Each row is a point. The last column is the point's height on a tilted bowl or saddle (a function of degree 2), plus a little noise. Along how many of its main directions does it bend up, bend down or stay straight?

Points:
[[0.045,0.043,-0.025],
[-0.063,0.020,0.020],
[0.039,-0.007,-0.023],
[-0.001,-0.028,-0.038],
[-0.034,0.024,-0.017],
[-0.013,0.021,-0.030],
[0.021,0.060,-0.054],
[0.080,0.032,0.026],
[0.008,0.092,-0.100],
[-0.039,-0.047,-0.020]]
Directions: 1 up, 1 down, 0 straight

Points:
[[0.062,-0.076,0.090],
[-0.007,-0.027,-0.010],
[0.010,0.068,0.024],
[-0.072,-0.040,0.006],
[0.035,0.003,0.010],
[-0.038,0.026,0.030],
[0.009,0.048,0.014],
[-0.002,0.005,-0.001],
[-0.053,0.061,0.088],
[-0.046,0.006,0.021]]
Directions: 1 up, 0 down, 1 straight

Points:
[[0.000,0.006,-0.028,0.007],
[0.016,-0.066,-0.042,0.028],
[0.009,-0.028,0.026,0.007],
[-0.008,-0.006,0.085,0.035],
[-0.076,-0.089,-0.044,0.102],
[0.000,-0.063,-0.038,0.028],
[-0.032,-0.032,0.039,0.021],
[-0.067,-0.052,-0.031,0.056],
[-0.021,-0.040,0.011,0.015],
[-0.111,0.024,0.049,0.087],
[0.045,-0.036,-0.039,0.013],
[-0.058,-0.034,-0.009,0.035],
[0.014,0.057,0.049,0.048],
[-0.044,0.001,0.043,0.027],
[-0.015,0.044,-0.023,0.022],
[0.014,-0.008,-0.010,0.003],
[-0.057,0.044,0.003,0.040]]
Directions: 3 up, 0 down, 0 straight

Points:
[[0.011,0.068,0.024,0.021],
[-0.030,0.018,0.001,0.047],
[0.084,0.037,0.004,0.033],
[0.086,0.021,0.038,0.061],
[-0.031,-0.021,-0.005,0.028],
[0.006,-0.077,0.104,-0.013],
[0.003,0.059,-0.011,0.012],
[0.079,0.006,-0.090,0.104],
[0.015,-0.060,-0.029,-0.010],
[0.066,0.000,0.036,0.045],
[0.039,-0.008,-0.028,0.028],
[0.052,-0.008,0.031,0.033],
[0.006,-0.029,-0.010,0.010],
[0.036,0.016,0.010,0.025],
[0.016,0.017,-0.058,0.043],
[-0.036,-0.015,0.053,0.057]]
Directions: 2 up, 1 down, 0 straight

Points:
[[0.038,0.046,0.014,-0.039],
[0.002,0.038,0.032,-0.011],
[0.034,-0.112,0.043,0.096],
[0.016,-0.005,0.045,0.002],
[-0.033,-0.054,-0.004,0.021],
[0.003,-0.048,0.010,0.032],
[0.007,-0.052,0.013,0.035],
[0.055,-0.005,-0.005,0.012],
[0.039,0.011,-0.065,-0.030],
[0.005,0.081,0.019,-0.028],
[-0.002,0.011,0.016,0.012],
[-0.067,0.004,0.008,0.060],
[0.040,0.048,-0.032,-0.045],
[-0.025,0.008,0.110,-0.076],
[0.029,-0.062,-0.021,0.052],
[-0.075,-0.055,0.044,-0.015],
[-0.055,-0.003,-0.037,0.053],
[-0.012,0.072,-0.039,0.014]]
Directions: 1 up, 2 down, 0 straight

Points:
[[-0.061,-0.028,-0.049,-0.019,-0.044],
[0.082,0.035,-0.009,0.091,-0.047],
[-0.043,0.000,-0.003,-0.014,-0.009],
[-0.013,-0.042,-0.094,0.040,-0.068],
[0.071,0.049,0.002,0.075,-0.033],
[0.005,0.012,-0.020,-0.055,-0.020],
[-0.052,0.047,0.028,-0.054,-0.038],
[0.013,-0.026,-0.043,-0.003,-0.016],
[0.039,0.043,0.098,-0.014,-0.054],
[-0.036,-0.088,0.004,0.033,-0.059],
[0.043,-0.012,0.012,0.053,-0.012],
[0.016,0.004,0.025,-0.026,-0.005],
[-0.069,-0.005,0.009,0.014,-0.022],
[0.020,0.033,0.003,0.006,0.002],
[-0.137,-0.024,-0.027,-0.059,-0.122],
[-0.022,-0.053,-0.014,0.005,-0.023],
[-0.023,-0.027,0.034,-0.002,-0.011],
[0.022,-0.046,-0.056,0.011,-0.032],
[-0.015,-0.011,0.022,-0.006,-0.002],
[0.054,0.026,0.015,-0.014,-0.012],
[0.026,0.067,-0.030,-0.057,-0.045],
[-0.012,-0.078,-0.027,0.057,-0.056],
[-0.055,0.024,-0.014,-0.050,-0.032]]
Directions: 0 up, 4 down, 0 straight

Points:
[[0.007,0.030,0.024,0.116,-0.133],
[-0.025,0.004,-0.051,0.033,-0.033],
[-0.049,-0.068,-0.080,0.042,-0.076],
[0.012,0.013,-0.007,0.000,0.001],
[-0.036,-0.059,-0.012,0.000,0.018],
[0.049,-0.002,0.040,-0.076,-0.014],
[0.045,0.001,0.024,-0.054,-0.001],
[0.005,0.018,-0.013,0.002,0.002],
[0.109,0.023,-0.029,-0.001,-0.034],
[0.033,0.000,0.051,-0.006,0.013],
[0.089,-0.060,0.012,-0.006,0.005],
[-0.028,-0.001,0.023,-0.026,-0.002],
[-0.019,0.021,-0.035,-0.062,-0.037],
[-0.010,0.006,-0.032,0.016,-0.015],
[-0.041,-0.024,0.023,-0.022,0.009],
[0.048,0.050,-0.017,-0.001,0.017],
[-0.011,0.000,0.001,-0.116,-0.109],
[0.033,-0.014,0.060,0.076,-0.041],
[0.050,-0.009,-0.020,-0.032,-0.025],
[0.072,0.020,0.057,0.060,-0.049],
[-0.095,-0.052,0.071,-0.007,0.026],
[-0.037,0.075,-0.066,-0.050,0.020],
[-0.056,-0.006,-0.045,-0.022,-0.031],
[0.004,-0.021,0.040,-0.007,0.021],
[-0.040,0.005,0.050,0.017,-0.008],
[0.047,-0.047,-0.027,-0.012,-0.037],
[0.055,-0.054,0.017,-0.015,0.020]]
Directions: 1 up, 2 down, 1 straight

Points:
[[-0.011,0.015,-0.015,-0.021,0.019],
[0.043,0.062,0.052,0.056,0.054],
[-0.054,-0.061,-0.056,0.000,-0.055],
[0.065,0.082,0.003,0.051,-0.010],
[0.017,-0.078,0.061,0.066,-0.046],
[-0.062,-0.041,0.041,-0.059,-0.076],
[-0.016,0.024,0.006,-0.074,0.024],
[-0.091,0.063,-0.063,0.018,0.001],
[-0.011,-0.042,-0.033,-0.034,-0.011],
[0.067,-0.043,-0.034,0.084,-0.041],
[-0.060,0.020,-0.036,-0.017,0.045],
[0.021,0.028,-0.003,-0.023,0.002],
[0.053,0.036,0.014,0.008,0.002],
[0.020,-0.061,0.056,0.012,-0.065],
[0.004,-0.036,0.023,-0.041,-0.047],
[-0.004,0.111,0.028,0.014,-0.023],
[0.044,0.041,-0.046,-0.029,-0.033],
[0.039,-0.025,-0.044,-0.025,-0.039],
[-0.067,-0.021,0.064,0.034,-0.105],
[-0.052,0.052,-0.022,-0.007,0.033],
[-0.013,0.002,-0.027,-0.033,0.024],
[0.016,0.001,-0.004,0.063,0.000],
[-0.043,-0.035,-0.019,-0.009,-0.019],
[0.002,-0.027,0.002,-0.017,-0.019],
[0.005,-0.028,-0.058,0.041,-0.063]]
Directions: 1 up, 3 down, 0 straight

Points:
[[-0.007,0.056,-0.028,0.037,-0.027,-0.041,-0.017],
[-0.017,-0.069,0.016,0.036,0.029,-0.013,-0.036],
[-0.028,0.050,-0.019,-0.078,-0.011,0.004,-0.021],
[-0.015,-0.041,-0.035,-0.013,-0.032,-0.054,-0.039],
[0.038,0.103,-0.027,0.027,0.097,0.018,-0.089],
[-0.038,0.018,-0.078,-0.062,0.012,0.075,0.005],
[0.012,0.064,-0.018,0.037,-0.022,-0.039,-0.023],
[0.044,-0.095,-0.001,0.030,0.054,-0.030,-0.085],
[0.016,0.059,0.048,0.031,-0.035,0.012,-0.016],
[-0.007,0.034,0.060,-0.007,-0.066,-0.043,-0.007],
[0.020,-0.001,-0.058,0.005,0.027,-0.047,-0.025],
[-0.029,0.037,0.048,-0.052,-0.125,0.028,-0.087],
[-0.004,0.009,0.024,-0.005,0.004,-0.069,-0.012],
[0.006,-0.014,0.024,0.061,-0.016,0.073,-0.029],
[-0.015,-0.094,-0.103,-0.012,0.000,0.007,-0.010],
[0.004,0.002,-0.001,-0.028,0.013,0.026,0.005],
[0.033,0.033,0.037,-0.081,-0.032,0.019,0.001],
[-0.010,0.010,-0.032,-0.015,0.039,0.016,0.003],
[-0.008,0.035,-0.026,0.001,0.004,-0.030,-0.010],
[0.002,0.041,0.058,-0.004,0.047,-0.020,-0.005],
[0.001,-0.022,0.056,-0.017,-0.038,-0.076,-0.014],
[-0.042,-0.034,0.002,-0.079,-0.011,0.031,-0.019],
[0.049,0.006,0.090,0.052,-0.009,-0.054,-0.023],
[-0.047,-0.095,0.021,-0.011,-0.015,0.029,-0.057],
[0.028,0.023,-0.001,-0.001,-0.040,-0.027,-0.020],
[-0.068,-0.031,0.033,-0.052,0.007,-0.013,-0.022],
[0.058,0.100,0.030,0.005,-0.031,-0.066,-0.057],
[0.023,-0.050,-0.047,-0.056,0.099,-0.012,-0.052],
[-0.007,0.026,-0.058,0.010,-0.067,-0.001,-0.022],
[-0.043,0.047,0.042,-0.045,0.002,0.012,0.002],
[0.033,-0.082,-0.009,-0.059,-0.048,-0.019,-0.077],
[0.047,0.000,0.016,-0.007,0.028,0.084,-0.024],
[0.035,-0.041,0.039,0.025,-0.016,0.033,-0.034],
[0.004,0.023,0.062,0.035,-0.026,-0.030,0.000],
[-0.043,-0.037,-0.064,-0.081,-0.015,-0.037,-0.068],
[0.029,-0.024,0.029,0.006,-0.006,-0.094,-0.039],
[-0.056,0.029,-0.003,-0.030,-0.020,-0.026,-0.019],
[0.004,0.013,0.000,0.023,0.073,-0.047,-0.043],
[-0.055,-0.041,-0.002,-0.068,-0.045,0.042,-0.044],
[-0.068,-0.005,0.095,0.057,0.092,0.036,-0.127],
[-0.017,0.008,-0.027,0.047,-0.033,-0.017,0.007]]
Directions: 1 up, 4 down, 1 straight

Points:
[[-0.013,-0.007,-0.002,-0.044,0.021,-0.020,0.013],
[-0.058,0.043,-0.040,-0.031,-0.031,-0.034,0.006],
[0.043,-0.021,-0.028,-0.002,0.048,0.010,0.046],
[-0.017,-0.012,0.051,-0.009,-0.009,-0.007,0.010],
[-0.064,-0.019,0.033,-0.002,-0.054,0.003,0.003],
[0.008,0.039,-0.025,0.033,-0.064,0.097,0.044],
[0.007,-0.007,0.097,0.026,-0.146,0.005,0.067],
[-0.051,0.038,-0.033,-0.016,-0.028,0.005,0.000],
[0.039,0.081,0.003,-0.014,-0.027,0.053,0.026],
[-0.025,-0.015,-0.034,-0.012,0.029,-0.032,0.031],
[0.018,0.051,-0.016,-0.091,-0.008,-0.040,0.021],
[0.008,-0.036,-0.004,-0.004,0.048,-0.003,0.035],
[-0.016,0.054,-0.021,-0.046,-0.010,-0.001,0.008],
[0.067,-0.083,-0.084,-0.054,-0.010,-0.052,0.089],
[-0.076,-0.043,0.054,0.014,-0.043,0.059,0.022],
[-0.002,0.028,-0.016,0.029,-0.084,0.055,0.025],
[-0.028,0.056,-0.046,-0.012,0.043,-0.040,0.044],
[0.026,-0.033,-0.048,0.003,0.043,-0.011,0.055],
[-0.048,0.002,0.031,0.011,0.005,0.019,0.008],
[0.029,0.011,0.004,-0.052,0.026,0.025,0.014],
[-0.017,0.009,0.067,-0.016,-0.031,0.051,0.009],
[0.086,-0.135,0.004,0.021,-0.044,0.029,0.116],
[0.026,-0.010,-0.021,0.013,0.013,0.032,0.032],
[0.019,0.001,0.063,-0.070,0.031,-0.001,0.008],
[0.002,0.028,-0.021,-0.024,0.021,0.079,0.025],
[-0.032,0.018,0.038,-0.005,-0.075,-0.009,0.003],
[0.010,0.039,-0.085,0.032,-0.018,-0.018,0.055],
[-0.044,-0.018,0.046,0.050,-0.015,-0.020,0.032],
[0.037,-0.030,0.008,-0.023,0.020,0.093,0.036],
[-0.061,-0.001,-0.065,0.024,-0.029,-0.024,0.019],
[0.005,-0.043,0.046,-0.024,-0.072,-0.002,0.019],
[-0.028,0.077,-0.001,0.054,-0.046,-0.010,0.020],
[-0.081,0.057,-0.019,0.057,0.049,-0.012,0.046],
[-0.060,-0.047,-0.047,0.010,0.018,-0.041,0.042],
[-0.042,0.038,0.016,0.012,0.057,-0.007,0.029],
[-0.078,0.031,0.056,0.029,0.024,0.045,0.020],
[0.123,0.011,-0.034,0.065,-0.033,0.059,0.117],
[0.062,0.015,0.032,-0.007,0.023,-0.025,0.028],
[-0.099,-0.024,-0.075,-0.027,0.018,0.010,0.020],
[-0.004,-0.059,0.108,0.006,-0.047,-0.061,0.063],
[0.041,-0.005,0.002,0.039,0.034,-0.022,0.052]]
Directions: 5 up, 0 down, 1 straight
